Each wall is flat, endless, passes through zero and stands at right angles to its row. A trip goes straight from one point to another. List the walls that it crosses, first one first.

Walls:
(1): -2.83, -1.11
(2): -0.06, -1.90
(3): -0.04, 1.64
(4): -1.36, 1.18
(5): -0.87, -1.29
(6): 2.24, 3.56
(7): -1.87, -1.15
Trips:
1.16, 4.48 to 1.89, 0.49 => 4
-1.60, 0.57 to -3.65, -0.93 => 2, 3
0.33, -2.75 to 3.46, -3.09 => 1, 7

Walls:
(1): 0.01, 1.54, -1.86, -3.22, 2.97, 1.94, 1.14, -1.37, 0.51
(2): 1.34, -0.24, -0.61, 0.51, 3.21, -2.15, 4.40, 0.70, -2.45
(3): 1.26, 1.18, -1.29, 0.85, -1.23, 0.03, -0.20, 1.61, 1.65
(4): 3.66, -2.95, -1.64, -0.16, -1.46, 1.19, 0.58, -0.13, 1.43
(5): 0.24, 2.07, 0.79, 2.94, -1.09, 0.92, 1.52, 1.04, 2.02
(6): -0.29, 2.05, 3.17, 1.23, -1.13, 5.80, -0.01, -2.96, -0.60
(7): 2.74, -0.72, 1.48, -0.40, 2.72, 0.64, 2.04, -2.55, -1.66
Trips:
-2.24, 4.05, 0.82, -0.72, -3.99, 3.84, -1.09, 3.14, -0.30 to -2.63, -3.64, 1.47, -0.42, 1.41, -1.65, -2.04, -1.06, 1.74 => 3, 5, 6
4.01, 2.36, 1.57, -2.83, -2.98, 0.97, -2.69, -2.92, 0.08 to -1.09, 0.31, 0.60, 1.04, 7.11, 1.68, -0.10, -2.01, -2.72 => 3, 4, 2
-1.93, -0.62, -1.76, 0.87, 0.36, -3.40, 1.66, 1.01, -0.02 to -4.89, 2.65, 0.18, -0.28, -3.82, 0.71, 1.00, 0.92, 3.38 => 5, 2, 6
1.21, -1.57, 3.04, -0.80, -3.57, -1.36, -1.93, 0.86, -0.50 to 0.37, 2.32, 0.40, 1.55, 2.11, 1.86, 0.92, -0.85, 3.48 => 6, 5, 7, 1, 4

Walls:
(1): 0.45, -2.13, 0.29, -2.20, 2.70, -3.09, 0.44, 1.53, -0.11, 1.79, 0.64, 0.55, 1.69, 2.84, -0.63, 0.62, 2.31, 3.80, -0.17, 0.42, -1.40, -0.74, 2.13, -1.00
(2): 3.25, 0.34, -0.02, 2.89, -1.90, -2.17, 1.12, -4.44, -1.72, 0.29, 0.34, 1.09, 1.98, -1.13, -1.34, 3.11, -1.91, 0.80, 2.49, -1.10, -2.09, 0.21, 2.13, 2.26
(3): -2.94, 1.17, -2.59, 0.94, 4.18, -4.69, 1.09, -1.92, -2.92, -0.76, 2.44, -2.17, 1.49, -1.66, -2.71, 1.31, -0.49, 4.26, 0.72, 3.39, -2.33, -0.67, -0.80, 1.00
(4): 1.20, -0.33, -5.11, 0.58, -4.61, -4.27, 0.75, 0.32, 3.51, 3.00, -4.36, -0.94, 1.48, 2.09, 0.14, 1.85, 1.18, 0.42, -0.54, 0.70, -2.22, -1.15, -2.32, -0.15
(5): -0.91, 3.55, -0.20, 2.66, 1.00, 2.77, 1.15, -0.84, -1.90, -0.16, -1.04, -1.43, -1.77, -0.61, -1.95, -0.83, -4.13, 1.28, 3.69, -0.78, 1.17, 0.64, -0.96, -0.51
(6): 2.92, -1.88, 1.67, 2.31, -1.60, -2.24, 0.53, -2.96, -0.59, -2.18, -1.30, -1.62, 2.79, 0.11, 0.71, -3.63, 1.91, -4.48, -1.09, -2.62, -0.65, -0.78, -4.08, -1.00
Trips:
-0.50, -1.53, -4.97, 0.28, 3.03, -2.47, 0.61, 0.99, -1.49, 1.48, 4.18, -2.55, 0.43, -5.93, -0.37, 0.64, -2.15, 0.10, 0.97, 1.30, -0.45, -1.56, -2.59, -0.05 to 2.31, -0.57, -3.52, 1.06, -1.20, -2.44, -0.37, -2.15, -1.28, -2.45, 2.19, -3.14, 0.48, 2.41, -1.60, -1.78, 0.42, 0.54, -0.52, 1.00, -0.04, 0.38, -1.31, 0.64 => 1, 6, 5
-1.79, -4.31, -2.07, -1.93, -0.19, -1.42, 0.23, 5.68, -1.03, 7.38, -1.48, 2.76, -2.50, 0.13, -2.06, -2.50, -0.50, -3.70, -1.89, 1.96, 3.23, 2.51, 0.03, 1.33 to 0.53, -0.81, -3.43, -1.58, 4.61, 1.81, -2.26, 2.53, -0.22, 0.40, -1.94, -2.12, -1.21, -2.64, 1.00, 1.81, -0.46, 0.44, -7.71, -0.01, -0.21, 4.31, 1.22, 0.40 => 4, 3
-1.20, 0.46, 0.93, 1.23, -0.13, 1.45, 2.43, 0.12, 4.07, -0.55, -0.15, 1.87, -0.32, -3.63, -0.04, -1.10, 2.65, -5.05, -0.06, -2.82, -3.63, 3.48, 1.66, 4.03 to 1.95, 2.30, 1.09, -1.04, -2.65, -0.21, 0.69, 3.33, -4.04, -1.26, -1.57, -2.25, 0.28, -0.60, 1.44, 3.27, 0.05, 1.94, 1.20, -0.01, 0.79, -0.38, 3.17, 0.81 => 6, 5, 1
2.90, 1.07, 3.04, 2.43, -1.44, 0.83, -1.10, 1.80, 2.64, 0.43, -2.40, 3.21, 1.97, -3.41, 1.85, 0.71, 1.87, 2.21, -0.58, 1.21, -1.11, -2.24, 2.24, -0.15 to 2.23, 1.45, -1.76, -1.11, 1.97, 0.52, 0.22, -1.83, -2.33, 0.26, 2.47, -0.29, 0.84, 1.09, 1.65, -0.44, 0.72, 2.34, 0.04, -4.67, 1.46, -0.71, -0.05, 1.97 => 4, 6, 5, 3
-1.91, -0.26, 0.64, -1.21, 0.78, -2.36, 4.54, -0.98, 0.05, -0.82, -1.79, -0.61, -0.25, -0.43, -1.42, 0.36, -0.64, -2.92, 2.93, 2.01, -1.08, 0.90, -2.52, 0.56 to -4.53, -0.10, -2.65, 0.89, -0.96, 0.34, -3.20, -4.02, -2.70, 0.51, 0.34, -0.60, -0.38, -0.44, -0.71, 2.72, 0.38, -1.49, 1.69, -3.85, 0.57, 2.26, -1.51, -2.12 => 4

Walls:
(1): -0.93, 1.43, 2.69, 3.87, 0.74, -1.16, 1.31, -0.94, -1.91, -1.71, 1.12, -1.12, -3.53, 1.03, -0.75, 2.59, -3.63, -1.16, -0.18, 2.30, -1.28, 0.91, -0.55, 1.06, -0.58, 0.01, -0.36, -4.38, 1.58, -1.00, -1.90, 1.29, 1.08, -1.31, 4.87, -0.10, -4.01, 2.43, -4.95, 2.49, 0.95, -2.99, -0.98, -1.43, 0.93, 0.44, -3.24, -3.28
(2): -2.18, 2.15, 4.77, 0.13, -1.96, -1.11, -0.26, -1.40, 3.38, 0.78, -1.37, 1.37, -0.33, 1.40, -1.65, 1.92, 1.48, -0.65, -0.19, 0.53, -2.82, -3.11, -1.85, -0.35, 1.02, 1.21, 2.62, -2.75, 0.58, -0.66, 1.13, 0.82, -0.97, 0.91, 3.23, 1.26, -0.71, 1.81, 2.20, -0.98, 0.01, -3.63, -0.52, 2.10, -0.91, -1.72, 0.29, 1.77
(3): -0.90, 1.22, 1.78, 2.60, -6.31, -0.82, 0.87, 5.92, -1.77, 0.79, -1.63, -1.03, -0.96, 2.71, 3.01, -1.70, -1.78, 3.12, 0.76, 0.49, -1.39, 0.89, -3.16, 4.69, 0.13, 5.04, 0.99, 1.85, -3.35, -0.15, 0.70, 1.64, 0.73, -1.73, 0.11, -3.41, 0.61, 0.51, 0.02, -0.98, 2.54, -2.26, -1.66, -2.92, -0.75, 1.07, 3.60, 0.49
(4): 0.08, -1.61, -1.70, 0.83, -1.95, 0.37, 1.26, -0.76, 0.46, -1.52, -1.17, -2.21, -3.25, 5.73, 3.71, 3.01, 2.11, -2.61, -1.17, -3.41, 2.38, 0.36, -0.60, 0.24, -0.74, 0.36, 3.83, 1.65, -4.16, -2.85, -1.02, -0.39, -2.02, 0.12, 1.19, 1.81, 0.21, -2.50, 2.27, 1.27, -0.36, -0.97, -1.05, -1.21, 0.49, 0.16, -2.41, 0.61
(5): -1.25, 2.39, 1.21, -1.41, 0.66, -1.25, -2.78, -0.64, 1.23, -2.21, -2.79, 0.63, -0.58, 3.12, 2.38, -0.41, -2.61, 0.38, 3.09, 3.19, -0.07, 1.43, 0.66, 0.28, -1.07, -0.80, -3.85, 0.01, -1.55, 1.80, 1.48, 1.03, 2.27, 1.52, 2.95, 1.69, -2.92, -2.84, 0.20, 0.23, 2.43, -0.15, -2.36, 0.69, 2.28, 1.42, -1.29, -0.26
(6): 0.90, -2.41, 0.11, -1.35, -2.79, 2.88, 2.12, -0.88, 0.97, 1.15, 1.66, 3.53, 0.76, -1.37, 3.23, -1.86, -3.30, -5.01, 2.73, -1.41, -0.79, 0.71, 1.86, -0.52, 1.35, -1.44, -2.79, 1.31, -1.58, -0.60, -1.91, 0.56, 2.15, -1.12, -2.01, 0.14, 1.51, -3.28, 1.11, -0.86, 0.19, 2.26, -1.58, -0.90, -1.47, -0.91, -0.13, 1.67
(7): 0.96, -1.69, -1.28, 2.02, 0.68, -1.44, 0.15, -2.28, 3.77, 3.05, 2.17, -2.51, -4.18, -4.33, -0.34, 2.56, -1.10, 2.39, 0.92, -1.38, -2.34, -1.58, -1.21, 2.27, 3.99, -3.40, -0.33, -0.16, -0.04, 0.75, 2.27, 3.22, -0.20, -2.81, -3.98, -0.58, -0.10, -2.76, -2.39, 1.80, 2.95, -1.73, -1.79, -2.93, 1.09, -0.05, 0.29, -2.74
(8): 0.44, 0.99, -1.09, 1.10, -0.86, -3.16, -0.53, 1.38, 0.47, -2.51, 0.39, -0.94, 1.61, -0.08, 3.48, -0.23, -2.96, 0.93, -1.31, 0.18, 2.77, -1.02, -0.45, 1.62, 2.93, -0.53, 3.67, -1.67, -0.24, 0.36, -0.72, -1.76, -0.93, -3.60, -4.20, 3.69, 1.52, 1.83, 1.58, -1.72, -0.10, 2.96, -0.68, -1.87, -2.02, -4.78, 1.84, -0.19
(9): 2.03, 4.65, 2.97, -0.53, -0.88, -0.31, -3.20, 0.00, -3.05, -2.00, -2.16, -2.92, -1.31, -1.98, -1.71, 1.80, -1.53, -7.77, -1.62, -0.11, -0.54, 0.17, 0.98, -2.58, 2.77, -1.48, -3.31, 0.59, -2.46, -0.62, -0.54, -1.67, -1.09, -1.02, -1.93, 1.58, 4.38, -0.67, -3.48, 0.34, 0.91, -1.17, -0.89, 2.60, 1.53, 2.35, -0.22, 1.52
(10): -2.16, -2.39, 3.29, 1.57, 2.23, -3.66, 1.11, 4.30, -0.26, -1.88, -3.74, -4.53, 2.51, 1.43, 0.03, -0.83, 1.26, 0.34, -0.80, -0.88, 5.77, -1.17, -1.13, 1.09, -2.26, -0.15, 0.85, 0.44, 3.31, -3.57, 0.23, 4.06, 4.05, 1.53, 4.17, 0.97, 0.01, -0.07, -0.60, -2.75, 2.26, -0.08, 0.60, 0.49, 1.17, 1.45, 0.25, 1.44
(11): -0.73, 3.24, -2.99, -1.63, -1.73, 0.16, 1.97, 3.27, -1.23, -3.00, -0.60, -1.67, -2.71, 0.73, -0.45, -3.12, -0.52, 1.88, -0.57, 1.64, 2.10, -2.93, -4.89, -1.97, 0.79, -3.97, -3.77, 1.90, -1.84, 2.01, 0.66, -0.45, 1.65, 0.28, 3.15, 0.09, 4.52, 1.54, 1.36, 0.52, 2.81, -0.43, -0.62, -1.75, -0.64, -1.14, 0.88, 1.82
Trips:
3.47, -1.14, 2.13, -1.41, -3.02, -4.74, -2.14, 3.30, -0.49, -1.97, -1.32, 4.72, 0.09, -2.37, -3.76, -2.94, 3.06, 3.15, 0.12, -0.90, 3.55, -2.42, 0.48, 1.51, 0.03, -3.52, 3.02, -2.01, 1.00, -1.60, 0.10, -1.40, -2.37, -1.85, -1.96, -0.65, -1.08, -3.31, 2.50, 1.08, -1.46, -0.98, 2.84, -1.09, -0.70, -1.74, 4.03, 0.37 to 2.48, 2.06, -0.81, -1.32, -3.90, -0.70, -3.95, -1.59, 2.66, 2.32, 0.42, -0.27, 3.23, 4.44, 2.72, 4.86, 1.23, 1.24, -0.76, 2.90, -4.00, -1.42, -1.25, -0.82, 2.40, -0.85, -0.69, 2.39, 0.30, 2.13, 0.63, 0.28, 1.13, 2.77, 0.93, 0.87, 3.45, 0.93, 0.17, -0.51, 0.56, -3.60, 0.23, 0.60, -0.56, 4.37, -0.60, 1.54 => 10, 9, 5, 4, 8
-2.74, 0.65, -4.42, -0.53, -0.50, 3.46, 0.31, 1.17, 1.45, 0.21, 3.01, -4.33, -0.55, -0.98, -1.47, -0.10, -2.70, 0.61, 2.67, -0.17, 2.27, -0.91, -1.03, -0.25, 1.27, 0.34, -3.42, 0.09, -3.71, -3.04, -1.54, 0.55, 5.13, -3.19, 1.66, -0.13, 1.45, 1.33, 1.51, -1.44, 0.11, -1.59, -2.75, 0.95, -0.74, 0.37, -3.38, -0.23 to 0.12, -1.74, 2.57, -4.06, -1.81, -1.78, -1.70, 1.77, 3.15, 1.97, 1.53, 0.69, -1.01, 3.18, -0.04, 2.13, -2.84, 0.69, 0.11, -0.23, 1.26, -0.26, -0.36, 0.04, -0.85, -2.15, -0.07, -0.76, 1.52, 1.12, -1.58, 2.93, -1.23, 0.02, -0.98, 0.48, 0.11, -0.56, 3.02, 3.40, 1.86, -0.78, 0.16, -0.79, 1.31, 0.19, 1.53, 0.02 => 9, 8, 2, 1
1.97, 0.04, 2.92, 5.13, -0.43, -2.27, 0.97, 1.99, -2.03, 0.70, 2.81, -0.69, 1.56, -0.98, -1.40, 3.73, -3.01, 2.65, -2.96, -2.74, -0.71, 0.20, -2.40, -0.21, -2.71, 2.01, 2.14, 1.36, 0.48, -3.55, -4.24, -2.55, 0.42, 2.94, 0.24, -1.18, 0.60, 0.41, -3.97, 2.13, 1.06, 0.83, -2.16, 0.44, -2.90, -2.60, 1.45, 1.44 to -2.60, -0.48, -0.27, -1.45, 1.14, 1.85, -4.21, 0.93, -4.14, -3.07, -0.01, 2.66, -6.53, 1.90, 4.23, -1.94, 0.36, -2.21, -0.22, 1.11, -1.66, -1.02, -0.99, -0.31, -0.35, -2.32, 1.74, -1.33, 2.17, -3.78, 1.40, -1.07, 0.01, 2.13, -2.07, -2.66, 0.39, 3.00, 0.04, -2.48, -1.19, 0.15, -0.11, -3.20, 2.13, -3.44, -1.27, 2.28 => 11, 10, 6, 5
